Each row of a before or after table is a point. The points were changed in one or more steps. Then noise was added and the rows were shuffled. The steps act on columns, c1 being the first. Write out the steps. A step turns or swaps two columns, mirrors them in a line or flattens them onto one, adds a multiple of one to another, or multiplies or shifts one. Angles are multiples of 10 degrees, from the lower column toward the higher: turns from -170 to 170, lines from 10 to 170 but not 90. Use the fewest steps. Two steps may share a column if one is a turn and the other turns, adds or multiplies; they go together, in the order done. Otherwise the lowest column goes first.

Before (9 x 2)
[[ 0.32 -0.40]
 [-0.07 -0.40]
 [ 0.63  0.06]
 [ 0.42  0.36]
 [-0.08  0.51]
 [ 0.46 -0.21]
 [-0.28  0.20]
 [ 0.37  0.21]
 [ 0.01  0.04]]
After (9 x 2)
[[-0.32 -0.10]
 [ 0.09  0.41]
 [ 0.29 -0.48]
 [-0.28 -0.45]
 [ 0.50  0.05]
 [ 0.58 -0.29]
 [ 0.28 -0.33]
 [ 0.42  0.28]
 [-0.02 -0.02]]
Steps: mirror c1 and c2 in the line at 170 degrees

Before (9 x 4)
[[-0.23 -0.11 -0.53  0.25]
 [ 0.31 -0.43 -0.48 -0.49]
 [ 0.40 -0.09 -0.24 -0.39]
 [-0.26  0.18  0.33 -0.28]
 [-0.41 -0.05  0.38  0.06]
 [ 0.08  0.02  0.63  0.08]
 [ 0.24 -0.20 -0.75 -0.03]
 [-0.48  0.50  0.15 -0.08]
 [-0.02  0.16 -0.28 -0.24]]
After (9 x 4)
[[-0.31 -0.03 -0.06  0.45]
 [-0.27 -0.31 -0.32  0.21]
 [-0.69  0.06 -0.07  0.17]
 [-0.13  0.10  0.37  0.01]
 [ 0.31  0.00  0.60 -0.46]
 [-0.10 -0.24  0.24 -0.52]
 [ 0.51 -0.13  0.69  0.07]
 [ 0.36  0.19  0.44  0.15]
 [ 0.04  0.06 -0.53  0.34]]
Steps: turn c1 and c2 by 40 degrees; turn c3 and c4 by 140 degrees

Before (11 x 9)
[[ 0.08 -0.40  0.42  0.31 -0.08 -0.30  0.32  0.15 -0.01]
 [ 0.09 -0.40  0.01 -0.17 -0.52  0.15 -0.22  0.43  0.33]
 [ 0.10 -0.75  0.44 -0.58 -0.50 -0.52 -0.10 -0.29 -0.04]
 [-0.55 -0.29  0.04 -0.40 -0.47  0.00 -0.35  0.48  0.35]
 [ 0.06  0.18 -0.30  0.39 -0.33 -0.05 -0.65  0.34 -0.18]
 [-0.18 -0.36 -0.24 -0.53  0.31  0.28  0.00  0.61 -0.11]
 [-0.17  0.27 -0.35 -0.29  0.05  0.14 -0.12  0.46  0.15]
 [-0.28 -0.15 -0.23  0.51 -0.70  0.50  0.26 -0.19 -0.57]
 [ 0.36  0.23  0.33  0.22  0.25  0.37  0.06 -0.26 -0.52]
 [ 0.35  0.13 -0.20  0.41  0.36  0.04  0.23  0.01  0.10]
 [-0.02  0.01 -0.20  0.48  0.24  0.31 -0.49 -0.16 -0.10]]
After (11 x 9)
[[ 0.17  0.01 -0.20  0.50  0.17  0.31 -0.47 -0.16  0.10]
 [ 0.44  0.23  0.34  0.25 -0.11  0.37  0.07 -0.26  0.51]
 [-0.34 -0.41  0.00 -0.18 -0.39  0.15 -0.22  0.43 -0.34]
 [-0.71 -0.15 -0.22  0.51 -0.25  0.49  0.23 -0.21  0.59]
 [-0.09  0.30 -0.36 -0.27  0.16  0.14 -0.11  0.48 -0.13]
 [-0.20  0.17 -0.29  0.41 -0.27 -0.03 -0.68  0.34  0.15]
 [-0.35 -0.79  0.44 -0.60 -0.39 -0.55 -0.10 -0.30  0.03]
 [ 0.50  0.11 -0.24  0.40 -0.03  0.05  0.24  0.01 -0.12]
 [-0.74 -0.30  0.02 -0.42  0.11 -0.02 -0.37  0.49 -0.35]
 [ 0.14 -0.35 -0.25 -0.53  0.32  0.29  0.00  0.61  0.10]
 [-0.01 -0.40  0.41  0.31 -0.11 -0.29  0.32  0.16  0.02]]
Steps: turn c1 and c5 by -50 degrees; multiply c9 by -1

Before (8 x 12)
[[ 0.43 -0.29 -0.13  0.08  1.08  0.28  0.06 -0.22  0.37  0.67  0.30  0.17]
 [ 0.31  0.16  0.63  0.02  0.25 -0.05 -0.30  0.11  0.11 -0.04  0.24 -0.06]
 [-0.30  0.05 -0.28  0.40  0.24  0.05  0.81 -0.54 -0.19  0.02 -0.34  0.62]
 [ 0.46 -0.27  0.64 -0.12  0.07 -0.18 -0.21 -0.18  0.46 -0.39  0.31 -0.15]
 [ 0.15 -0.09  0.28 -0.56  0.21  0.03 -0.26  0.10  0.49 -0.22  0.27 -0.22]
 [-0.14  0.22 -0.25  0.28  0.09 -0.06  0.14 -0.76  0.04 -0.02 -0.59  0.13]
 [-0.04 -0.04  0.20 -0.43 -0.23 -0.44 -0.61 -0.62 -0.14 -0.33 -0.21  0.23]
 [ 0.23 -0.28  0.33  0.18 -0.32 -0.10 -0.25  0.29  0.14 -0.51 -0.11  0.04]]
After (8 x 12)
[[ 0.37 -0.31 -0.16  0.10  0.70  0.32  0.28 -0.15 -0.81  0.69  0.31 -0.01]
 [ 0.33  0.20  0.67  0.00  0.41 -0.05 -0.13  0.10 -0.12 -0.02  0.24  0.02]
 [-0.06 -0.17  0.17 -0.38  0.20 -0.47 -0.53 -0.63  0.39 -0.34 -0.23 -0.03]
 [ 0.45 -0.28  0.65 -0.11  0.46 -0.17  0.20 -0.13  0.17 -0.34  0.30  0.00]
 [-0.29 -0.07 -0.33  0.36 -0.49  0.04  0.36 -0.51 -0.58 -0.01 -0.32  0.01]
 [ 0.18 -0.21  0.33  0.19  0.09 -0.07 -0.04  0.30  0.38 -0.54 -0.08 -0.01]
 [-0.14  0.08 -0.26  0.29  0.05 -0.05  0.11 -0.86 -0.16 -0.04 -0.63  0.03]
 [ 0.17 -0.08  0.29 -0.55  0.52  0.06  0.23  0.13  0.09 -0.27  0.31  0.00]]
Steps: turn c2 and c8 by -10 degrees; turn c7 and c9 by -50 degrees; turn c5 and c9 by -60 degrees; multiply c12 by 0

Before (8 x 18)
[[-0.06  0.32 -0.09  0.51 -0.63  0.18  0.20  0.18 -0.42 -0.49  0.36 -0.26
   0.20 -0.26  0.16  0.51 -0.43 -0.15]
 [-0.37 -0.13  0.31 -0.24 -0.12  0.41 -0.26 -0.13  0.18  0.42  0.25 -0.09
   0.34  0.55  0.00  0.39  0.32  0.04]
 [ 0.41  0.45 -0.40  0.36 -0.64  0.58  0.01  0.32 -0.21  0.01  0.36 -0.05
  -0.09 -0.24 -0.20  0.40 -0.40 -0.41]
 [ 0.03  0.31  0.14 -0.41 -0.08  0.30 -0.43 -0.09 -0.26  0.35 -0.17 -0.18
   0.40  0.09  0.01  0.22  0.43  0.36]
 [-0.48  0.02  0.12 -0.28  0.09 -0.01 -0.47  0.02  0.45  0.36 -0.05 -0.35
   0.22  0.53 -0.34  0.15  0.26  0.62]
 [-0.62 -0.13  0.39 -0.64  0.15 -0.28 -0.28 -0.09  0.21  0.22  0.04 -0.73
   0.53  0.79 -0.54  0.03  0.07 -0.27]
 [ 0.12  0.13 -0.09  0.58 -0.50  0.75 -0.41  0.02 -0.33 -0.37  0.22 -0.32
  -0.15 -0.43 -0.09  0.38 -0.29 -0.37]
 [-0.05 -0.15  0.29 -0.45 -0.15  0.26 -0.35  0.32 -0.12  0.31  0.28 -0.27
  -0.07  0.00  0.04  0.21  0.06  0.30]]
After (8 x 18)
[[-0.50  0.01  0.12 -0.25  0.10  0.00 -0.47  0.03  0.45  0.37 -0.07  0.55
   0.23  0.14 -0.27  0.14  0.58  0.47]
 [-0.62 -0.14  0.39 -0.64  0.17 -0.28 -0.27 -0.10  0.20  0.21  0.02 -0.41
   0.53  0.47 -0.38  0.03  0.64  0.67]
 [-0.36 -0.14  0.30 -0.23 -0.12  0.41 -0.25 -0.13  0.18  0.42  0.24  0.04
   0.35  0.11  0.10  0.39  0.64  0.10]
 [-0.05  0.32 -0.08  0.51 -0.62  0.17  0.20  0.18 -0.44 -0.50  0.36 -0.17
   0.19  0.16  0.22  0.51 -0.48  0.22]
 [ 0.03  0.33  0.15 -0.39 -0.09  0.30 -0.44 -0.07 -0.27  0.34 -0.17  0.34
   0.40 -0.27  0.15  0.22  0.33  0.25]
 [ 0.41  0.45 -0.38  0.37 -0.63  0.57 -0.01  0.31 -0.20  0.00  0.38 -0.41
  -0.11  0.15 -0.22  0.40 -0.45 -0.01]
 [-0.04 -0.14  0.28 -0.45 -0.16  0.27 -0.35  0.31 -0.13  0.31  0.27  0.25
  -0.08 -0.04  0.04  0.21  0.04  0.32]
 [ 0.12  0.14 -0.08  0.58 -0.50  0.75 -0.41  0.01 -0.32 -0.38  0.23 -0.43
  -0.15 -0.06 -0.14  0.40 -0.50  0.25]]
Steps: turn c12 and c18 by -80 degrees; add 0.3 times c13 to c15; turn c14 and c17 by 50 degrees

Before (13 x 24)
[[ 0.12  0.32 -0.03  0.37 -0.51 -0.24  0.64 -0.07 -0.47  0.09 -0.19 -0.16
  -0.41  0.47  0.00 -0.13 -0.16 -0.33  0.11  0.43 -0.39  0.13  0.49 -0.05]
 [-0.13 -0.06 -0.50 -0.10  0.25  0.47  0.06  0.56  0.33  0.15 -0.19 -0.20
  -0.25 -0.41 -0.16  0.13  0.12  0.54 -0.31 -0.67 -0.28  0.08  0.29 -0.91]
 [-0.31  0.03 -0.52 -0.02 -0.11  0.29 -0.16  0.26 -0.59 -0.94  0.12  0.33
  -0.46 -0.56  0.28  0.05  0.06  0.02 -0.31  0.26 -0.01 -0.48  0.56 -0.03]
 [-0.09  0.27  0.15  0.52 -0.54 -0.44  0.07 -0.05  0.12 -0.19  0.14  0.09
  -0.10  0.91  0.00 -0.07 -0.21 -0.17  0.25  0.81  0.00  0.29 -0.07  0.01]
 [ 0.13  0.21  0.69  0.59 -0.44  0.00  0.39 -0.14 -0.03  0.03  0.06  0.13
   0.24  0.06 -0.06  0.21 -0.32 -0.20  0.15  0.56  0.03  0.19  0.16  0.13]
 [ 0.15  0.11  0.24  0.31 -0.03 -0.22  0.56 -0.34  0.16  0.11  0.33  0.17
  -0.11  0.62  0.42 -0.04 -0.07 -0.04  0.25  0.27 -0.27  0.40  0.29  0.36]
 [-0.29 -0.10 -0.40 -0.33  0.01  0.18 -0.02  0.36 -0.67 -0.40 -0.53  0.28
  -0.29 -0.02  0.00  0.23 -0.16  0.17  0.03 -0.14 -0.14 -0.48  0.12  0.20]
 [-0.28 -0.32 -0.01 -0.47  0.27  0.41  0.13  0.33  0.18  0.06 -0.21 -0.04
  -0.59 -0.38 -0.32  0.18  0.20  0.51  0.11  0.05 -0.86  0.28  0.29 -0.83]
 [-0.49 -0.11 -0.23 -0.01  0.04  0.24 -0.08  0.14 -0.58 -0.51  0.00  0.11
  -0.76  0.00 -0.17  0.31 -0.18 -0.21  0.35 -0.42  0.06 -0.11  0.65 -0.23]
 [ 0.17  0.61  0.05  0.30 -0.45 -0.40  0.09 -0.28 -0.39 -0.17  0.27 -0.22
   0.12  0.17 -0.07  0.04 -0.02  0.22  0.52  0.68  0.13  0.31  0.26  0.47]
 [-0.80  0.21 -0.33  0.41 -0.01  0.40 -0.11  0.18 -0.40 -0.66 -0.38  0.14
  -0.44 -0.26 -0.05  0.08  0.08  0.26  0.00 -0.26 -0.56 -0.17  0.46  0.10]
 [ 0.24 -0.19  0.00  0.26  0.31  0.49 -0.39  0.37  0.15  0.42 -0.30 -0.18
  -0.64 -0.45  0.25 -0.04  0.13  0.37  0.14 -0.10 -0.47  0.28 -0.01 -0.64]
 [ 0.37 -0.19  0.10  0.45 -0.94 -0.01  0.14 -0.55  0.18  0.08  0.06  0.04
   0.11  0.35  0.05 -0.10  0.15  0.07  0.45  0.39 -0.10  0.15  0.20  0.09]]
After (13 x 24)
[[ 0.19  0.18  0.04  0.27 -0.45 -0.42  0.10  0.31 -0.40 -0.18  0.30 -0.21
   0.11  0.60 -0.09  0.04  0.03  0.22  0.53  0.71  0.12  0.32  0.29  0.47]
 [-0.09  0.92  0.11  0.52 -0.56 -0.43  0.18  0.54  0.10 -0.18  0.15  0.11
  -0.08  0.30  0.00 -0.07 -0.15 -0.16  0.23  0.79  0.01  0.29 -0.07  0.01]
 [-0.47  0.02 -0.22 -0.01  0.05  0.24  0.03  0.71 -0.59 -0.49  0.01  0.13
  -0.75 -0.15 -0.16  0.31 -0.18 -0.21  0.34 -0.42  0.06 -0.12  0.64 -0.24]
 [-0.12 -0.42 -0.50 -0.10  0.25  0.45  0.00  1.19  0.34  0.13 -0.21 -0.16
  -0.26 -0.07 -0.19  0.15  0.12  0.53 -0.32 -0.66 -0.26  0.08  0.31 -0.91]
 [-0.32 -0.56 -0.54 -0.01 -0.11  0.28 -0.18  0.87 -0.58 -0.97  0.12  0.33
  -0.45  0.04  0.29  0.07 -0.05  0.05 -0.30  0.25 -0.04 -0.47  0.56 -0.04]
 [-0.29 -0.38 -0.01 -0.46  0.28  0.39  0.01  0.94  0.18  0.09 -0.23 -0.05
  -0.59 -0.33 -0.29  0.18  0.22  0.52  0.11  0.06 -0.85  0.28  0.27 -0.78]
 [ 0.16  0.08  0.70  0.60 -0.43 -0.01  0.47  0.45 -0.02  0.05  0.05  0.09
   0.23  0.24 -0.07  0.19 -0.12 -0.21  0.16  0.60  0.03  0.19  0.19  0.11]
 [-0.29 -0.01 -0.40 -0.31  0.00  0.20  0.06  0.97 -0.70 -0.39 -0.53  0.29
  -0.31 -0.10  0.00  0.24 -0.14  0.14  0.00 -0.14 -0.15 -0.46  0.13  0.20]
 [-0.79 -0.25 -0.33  0.41 -0.02  0.41 -0.12  0.79 -0.41 -0.65 -0.38  0.14
  -0.45  0.21 -0.05  0.09  0.00  0.26 -0.02 -0.25 -0.57 -0.17  0.48  0.12]
 [ 0.13  0.62  0.22  0.34 -0.04 -0.21  0.50  0.26  0.14  0.11  0.36  0.17
  -0.10  0.09  0.43 -0.05  0.22 -0.01  0.23  0.26 -0.30  0.38  0.30  0.35]
 [ 0.24 -0.45 -0.02  0.26  0.31  0.48 -0.42  0.96  0.13  0.41 -0.28 -0.18
  -0.61 -0.20  0.29 -0.04 -0.08  0.36  0.13 -0.11 -0.49  0.30 -0.02 -0.64]
 [ 0.37  0.31  0.13  0.45 -0.95 -0.02  0.03  0.07  0.17  0.10  0.04  0.03
   0.10 -0.18  0.04 -0.11  0.20  0.08  0.45  0.38 -0.09  0.18  0.21  0.07]
 [ 0.12  0.47 -0.03  0.36 -0.50 -0.22  0.65  0.52 -0.48  0.08 -0.18 -0.15
  -0.41  0.34  0.01 -0.10  0.19 -0.36  0.11  0.42 -0.38  0.12  0.48 -0.05]]
Steps: swap c2 and c14; turn c7 and c17 by 30 degrees; shift c8 by 0.60
